Every row gives one point. Each copy is the shape, with its points in the same order, stretched, turned, moved and blurred by noise. Say if it was mirrored as well.

Shape (6 x 3):
18  -63  48
-13  40  29
12  -82  -29
-10  34  -23
25  -20  8
-25  9  37
Copy 1 (6 x 3):
27  -64  95
-59  -2  24
84  -15  53
-24  24  -20
19  -36  32
-36  0  64
Copy 1 is: mirrored
Copy 2 (6 x 3):
-27  -59  52
37  18  4
-63  -64  -3
27  22  -37
-1  -51  8
18  12  39
Copy 2 is: only turned
Copy 3 (6 x 3):
23  -27  72
-40  -29  -2
58  64  39
-10  16  -33
30  -15  18
-39  -12  34
Copy 3 is: mirrored

Shape (10 x 6):
-8  47  13  -38  -10  74
35  -1  2  37  11  23
32  23  -22  -47  12  49
-8  36  -28  -49  2  27
20  -27  37  5  22  -40
-63  -16  7  -39  -13  45
-29  -71  -20  -23  46  19
-20  -54  -69  -23  16  34
51  -38  -9  27  -18  -14
-50  -57  -37  49  72  -29
Copy 1 (10 x 6):
-33  47  46  44  -20  39
6  14  -19  43  55  7
7  58  25  12  3  84
-18  43  31  -9  -8  53
35  1  -2  -5  45  -52
-33  -23  81  -7  2  13
2  -5  64  -35  71  23
-6  -18  37  -28  66  76
42  -26  -39  28  58  12
-40  -22  4  -41  120  -34
Copy 1 is: only turned
Copy 2 (10 x 6):
-21  23  38  -83  -16  21
4  23  -41  -24  8  -22
19  13  9  -104  25  21
10  5  29  -54  0  51
14  -14  22  12  29  -28
-72  -16  48  -38  16  28
-49  -28  -4  -29  95  -3
-44  -28  -40  -57  68  34
22  -29  -44  -25  10  -31
-59  6  -37  54  80  28
Copy 2 is: mirrored

Shape (12 x 8):
-40  -35  50  -8  -28  67  -50  -16
20  -19  -52  4  68  -40  9  54
24  44  15  41  -37  18  -12  34
0  -22  -45  38  -39  72  -25  0
-9  48  -23  -20  -55  -45  -54  -13
-56  -49  -56  -11  43  29  0  50
-44  19  8  15  -29  36  24  44
-15  38  45  -43  18  29  18  -39
6  -9  -17  56  41  23  56  -34
-21  -66  -9  -39  47  -32  11  11
6  28  45  50  55  -12  -32  31
-20  -17  -42  -2  15  -26  2  -27
Copy 1 (12 x 8):
-17  -48  25  61  -40  45  33  -17
-20  25  -27  -3  57  -31  -45  63
8  59  -4  17  -34  16  -20  -56
20  16  -58  42  -80  21  19  23
59  -22  -13  -51  -10  62  -83  -34
-60  -6  -28  -2  -8  10  26  91
-45  32  4  -23  -51  6  32  -28
13  -20  9  -10  61  19  55  -55
-20  17  -91  27  37  -61  21  -20
-19  -57  5  -3  53  -40  -22  56
-59  36  4  56  56  24  -40  -42
10  -35  -59  -18  27  -10  -40  22
Copy 1 is: only turned
Copy 2 (12 x 8):
-45  38  16  0  9  -57  -68  -46
74  -48  -70  22  61  33  34  14
-24  0  16  57  -42  11  -16  24
-59  -28  1  30  5  24  -12  -64
-24  40  -56  9  -67  -16  39  -4
7  -20  -53  -23  104  47  -9  -21
-33  25  31  -1  24  39  -16  27
52  87  39  16  9  -12  -35  -29
31  -6  50  66  70  9  36  -28
60  -13  -38  -36  68  -26  20  -11
27  21  -21  88  34  -32  -35  53
20  8  -32  11  36  -11  58  -31
Copy 2 is: only turned
Copy 3 (12 x 8):
72  1  41  30  -25  42  -54  -21
-28  -36  -73  32  42  -23  13  86
55  49  -2  36  73  -7  -46  -12
49  -19  -46  25  44  20  -39  -64
-16  11  25  12  22  -53  -105  -14
20  -103  -48  9  21  -5  22  25
60  -2  12  0  60  -11  -1  -36
8  43  36  -50  -2  55  -28  26
-31  23  -51  27  34  66  42  -13
-15  -38  -29  20  -41  -20  20  63
7  16  13  79  56  42  -28  73
-46  -22  -24  16  -3  0  -11  1
Copy 3 is: mirrored

Shape (15 x 11):
-8  30  -13  22  -14  3  21  22  26  -46  4
29  -56  9  54  52  12  -19  16  -27  -6  45
44  -30  52  -27  6  -73  -66  -19  -63  -15  39
-37  42  47  -49  -34  12  6  18  -47  -47  -31
3  -59  -3  5  19  -61  0  -22  45  -38  -60
-3  47  62  43  -21  -13  -65  35  -35  30  20
46  13  -22  38  22  -79  52  -35  -28  37  -38
42  25  -34  25  -59  -62  -17  3  16  46  44
-32  -44  -3  16  -43  -29  4  -55  -34  -46  -8
-41  -2  56  25  -19  -28  44  -63  40  -12  21
-31  -20  -55  -20  42  -56  -17  -49  -22  -16  46
-39  31  -35  -58  -62  12  26  -40  -52  45  44
-22  49  -31  -8  45  7  2  30  12  -16  -17
50  -45  -26  -15  29  49  33  50  -14  -40  21
0  50  -3  -27  -19  12  -39  -59  -59  5  9
Copy 1 (15 x 11):
19  13  -41  -17  -18  0  26  25  21  -53  31
-40  -27  26  46  46  11  14  37  37  -38  40
23  -3  51  46  44  -34  -49  -42  -30  -10  34
-23  59  -5  -53  -13  -12  -8  -22  -29  -47  15
17  -71  7  -20  -33  -67  -5  -10  36  -9  -14
-3  78  -16  9  52  -11  -62  54  -14  -15  35
17  -13  -52  55  25  -40  16  -51  12  18  -60
52  13  -76  66  -1  -27  -13  7  -25  2  34
-6  27  10  47  -63  -50  -3  -53  40  -17  -9
22  51  11  -17  -44  -29  38  3  42  60  6
11  -44  -22  47  -20  5  -21  -90  32  2  40
-24  57  -62  46  -60  27  7  -75  -46  14  25
-5  -19  -52  -52  21  34  -6  -2  21  -48  28
-48  -57  8  5  20  31  69  22  -16  -89  36
11  46  -10  26  -16  41  -49  -51  -32  -20  -11
Copy 1 is: only turned
Copy 2 (15 x 11):
-41  33  20  -3  36  8  18  26  15  -15  -19
47  -16  -38  39  -16  26  -32  17  -44  -24  39
94  -33  6  21  -61  -98  25  -28  -63  -47  1
-18  47  102  -7  -42  17  58  12  -31  -48  -66
25  -90  1  54  25  -28  24  50  54  -23  -46
67  32  35  -11  -23  -21  -54  -17  -43  14  -32
34  7  -52  83  -28  -54  80  63  40  72  -26
20  14  -19  -46  -12  -106  -4  8  34  61  22
-57  -18  5  49  -63  -55  11  4  8  -33  -40
-47  -20  18  66  7  3  19  -71  41  24  -34
-27  -50  -66  14  -2  -42  34  23  -60  11  -23
-72  39  -5  -53  -99  -14  55  -38  -32  61  -24
-1  21  -10  -20  49  46  36  51  -27  5  -45
4  14  -4  -13  -15  52  59  48  -22  -49  62
-1  58  -27  -35  -65  -26  31  -42  -34  -15  -64
Copy 2 is: only turned
Copy 3 (15 x 11):
54  37  3  25  8  3  27  42  0  4  23
41  -60  47  -2  36  28  -35  -24  25  -8  -11
50  -11  2  -75  -28  -20  -35  -58  -51  -15  -56
18  20  -60  -43  -3  -38  -14  68  -62  13  -27
63  21  10  -39  -10  -24  63  15  57  -72  -37
33  -8  27  -11  6  -14  -42  9  -31  83  -84
39  40  -6  23  82  -12  38  -64  -12  -73  -62
82  21  -6  37  16  -9  50  -78  -30  39  -31
34  -7  -45  23  -38  -56  5  -12  9  -64  -27
-20  -1  26  40  -29  -4  85  -5  -5  -47  -47
12  -15  20  -19  11  -68  31  -59  1  -37  51
-12  -40  -97  44  16  -39  32  -67  -78  32  6
25  32  18  -31  57  -15  22  36  14  21  30
57  -49  -24  -16  50  63  -20  17  -16  -24  43
-8  30  -59  -16  14  -37  -39  -64  -25  27  -19
Copy 3 is: only turned

Shape (17 x 12):
-54  35  -24  48  31  -9  7  35  -8  -68  -27  -48
2  39  40  2  -52  62  21  9  -40  47  51  24
3  5  -36  64  -38  8  24  -23  22  -72  -25  46
-55  -16  -40  36  -48  -41  -12  27  -7  41  0  20
3  46  53  40  29  38  -37  27  64  42  -4  18
-6  -25  -45  -22  -9  -39  -46  -62  -4  -21  6  28
44  -21  -12  31  -43  69  -4  -17  32  38  -26  -20
5  29  -11  35  20  -36  28  25  39  -49  27  10
13  -44  14  14  23  67  10  34  36  11  10  -11
-5  53  35  -55  -54  63  -18  -73  4  -19  -47  -16
-40  -43  -4  -25  12  40  58  -10  60  -67  -59  -11
-48  21  0  10  39  52  -18  -63  -37  12  3  57
-28  -18  33  20  -5  -21  20  19  -62  41  -8  9
13  43  -29  -22  -43  -47  0  -44  -11  12  -17  -45
-50  -55  21  -44  1  -11  58  -78  -43  -1  20  7
-17  -59  19  10  26  -2  -33  34  24  -53  35  7
-18  27  -27  21  39  33  -35  25  13  -7  -53  62
Copy 1 (17 x 12):
15  4  22  15  39  64  44  -25  1  48  -8  76
39  35  -40  5  27  -29  15  110  -8  13  23  -11
-25  -11  21  83  10  -5  -44  -30  -37  6  37  66
24  40  26  49  -7  46  87  26  -40  -8  14  -26
-27  -60  -38  40  -52  14  46  94  92  12  19  41
-92  20  32  -36  -15  -8  6  -34  -47  -21  -15  -18
-47  -34  38  12  -18  -45  -23  37  42  64  89  -19
17  -30  5  37  59  9  21  -38  12  -34  -17  46
26  -39  59  -21  -5  -45  31  16  48  18  49  30
-113  31  -7  -22  -36  -52  -64  60  31  96  -3  19
3  -16  84  3  -13  -77  -10  -76  14  61  -9  65
-39  -9  -25  -25  -42  -32  22  67  -74  19  -11  20
73  26  1  -28  -15  59  53  46  -31  -16  -13  -21
-55  16  -6  -22  28  24  -7  -5  1  38  -16  -59
23  36  64  -75  11  -50  3  -6  -83  -6  -80  -32
-3  6  82  -25  5  3  49  -19  21  -38  -1  69
-29  -21  -53  31  -72  25  39  -1  4  8  48  64
Copy 1 is: only turned
Copy 2 (17 x 12):
26  12  -51  -113  48  7  -21  0  8  -19  33  56
23  -9  -21  28  -53  15  37  -33  81  38  -3  -19
36  -18  43  -32  -36  85  -16  -48  6  -61  65  2
-5  -28  -11  -55  -15  13  21  -41  -5  11  16  -73
31  12  45  -54  -13  22  51  57  53  -45  -74  11
-87  -11  31  -19  10  22  -33  11  -15  -25  19  -7
21  67  27  36  -49  38  68  -1  -10  -47  56  -32
28  -10  27  -64  28  71  -26  -7  20  24  -1  45
27  50  47  -4  37  2  42  -14  10  -50  -41  21
-31  48  -84  55  -38  35  -6  40  57  -65  30  9
49  51  -15  -14  54  28  -38  -10  -4  -100  -8  29
-28  -19  39  -23  4  -42  -28  0  70  -69  -9  -2
-3  -23  -28  -16  -45  -38  9  -32  -2  26  3  5
-34  23  -65  3  -32  40  -14  31  -1  52  60  -6
-41  26  -32  15  -18  -47  -86  -61  18  12  -9  4
-25  7  25  -68  61  21  7  -43  3  -38  -66  52
24  -47  55  -48  37  16  22  35  27  -106  11  -4
Copy 2 is: only turned

Shape (15 x 12):
-11  -47  39  30  40  -23  34  -12  -50  -56  -62  -45
-3  33  -6  -29  -6  14  -48  6  34  -6  -18  40
24  2  -22  -3  34  32  12  22  -4  4  24  -16
-40  28  13  2  -13  -9  -7  43  84  -12  22  17
-12  -7  4  -25  -50  30  -52  22  18  12  3  -24
56  -16  39  38  44  -32  20  -8  -31  -8  -33  -24
-13  26  -13  -40  3  29  -12  -24  -3  55  9  -7
2  -36  -29  -38  11  21  17  47  17  27  11  16
3  -9  -42  -15  0  38  12  10  20  -16  3  -15
34  -43  -39  -13  -4  0  49  -3  21  -2  23  -6
-20  11  15  20  -22  48  -5  26  75  12  1  38
20  -27  -4  -40  -14  31  35  4  -10  3  8  -12
9  -6  -32  8  -16  3  8  11  -11  29  -30  -20
-34  34  33  41  -53  -8  4  58  28  -47  2  48
-8  -22  -20  5  11  21  -35  -23  -2  39  31  11
Copy 1 (15 x 12):
55  -13  8  -92  -10  51  9  -80  -15  -31  -46  -83
0  -31  -32  31  -39  9  -7  29  11  -27  -16  3
4  11  -3  19  9  13  -12  -1  16  19  -22  -23
-6  12  4  21  -65  -4  28  48  -31  -13  5  -23
36  -12  5  46  -56  28  -26  11  0  7  29  15
83  -9  -2  -92  13  13  3  -37  36  -23  -12  -72
-5  -4  -8  30  -30  18  -11  -1  45  25  -15  43
-23  -29  -22  28  5  34  8  8  21  40  28  -41
-13  14  0  39  -5  46  -24  -6  -4  -4  -3  -18
4  14  -10  -12  36  46  5  -13  -3  3  52  -20
-14  0  32  71  -31  6  28  41  15  -26  20  0
16  -2  -27  18  19  54  18  -25  19  20  21  -6
8  1  -4  7  -10  16  -26  -31  30  -1  29  -28
17  -12  -10  45  -40  -31  48  -8  -29  -37  5  -34
6  -20  34  17  2  5  -17  12  14  15  20  29
Copy 1 is: only turned
Copy 2 (15 x 12):
-4  121  -38  12  -67  34  -12  -2  7  -20  -41  9
-10  -44  22  -44  -26  -47  64  12  -6  2  15  -19
-32  -29  -11  7  25  2  -18  49  2  10  -27  31
-38  -43  3  10  4  -75  33  -45  53  -5  38  -57
23  -40  -11  42  4  4  81  6  4  -10  1  -60
29  48  7  3  -37  -4  -33  -3  -31  15  -64  48
-37  -65  19  -14  26  35  22  -5  -19  12  -5  8
-74  -65  -41  46  -14  -10  13  33  -21  5  -2  30
-28  -32  -38  9  20  -3  31  40  35  21  4  1
-19  -55  -61  34  34  -1  -1  15  -9  28  7  37
-23  -47  18  24  5  -66  76  -13  47  17  30  -21
-21  -31  -39  37  21  16  10  24  -32  19  24  8
-3  -23  -10  30  -22  20  13  15  -5  46  -8  -3
2  11  33  40  -41  -56  18  -11  52  5  75  -82
3  -80  -6  10  14  29  24  9  6  -42  -30  49
Copy 2 is: only turned
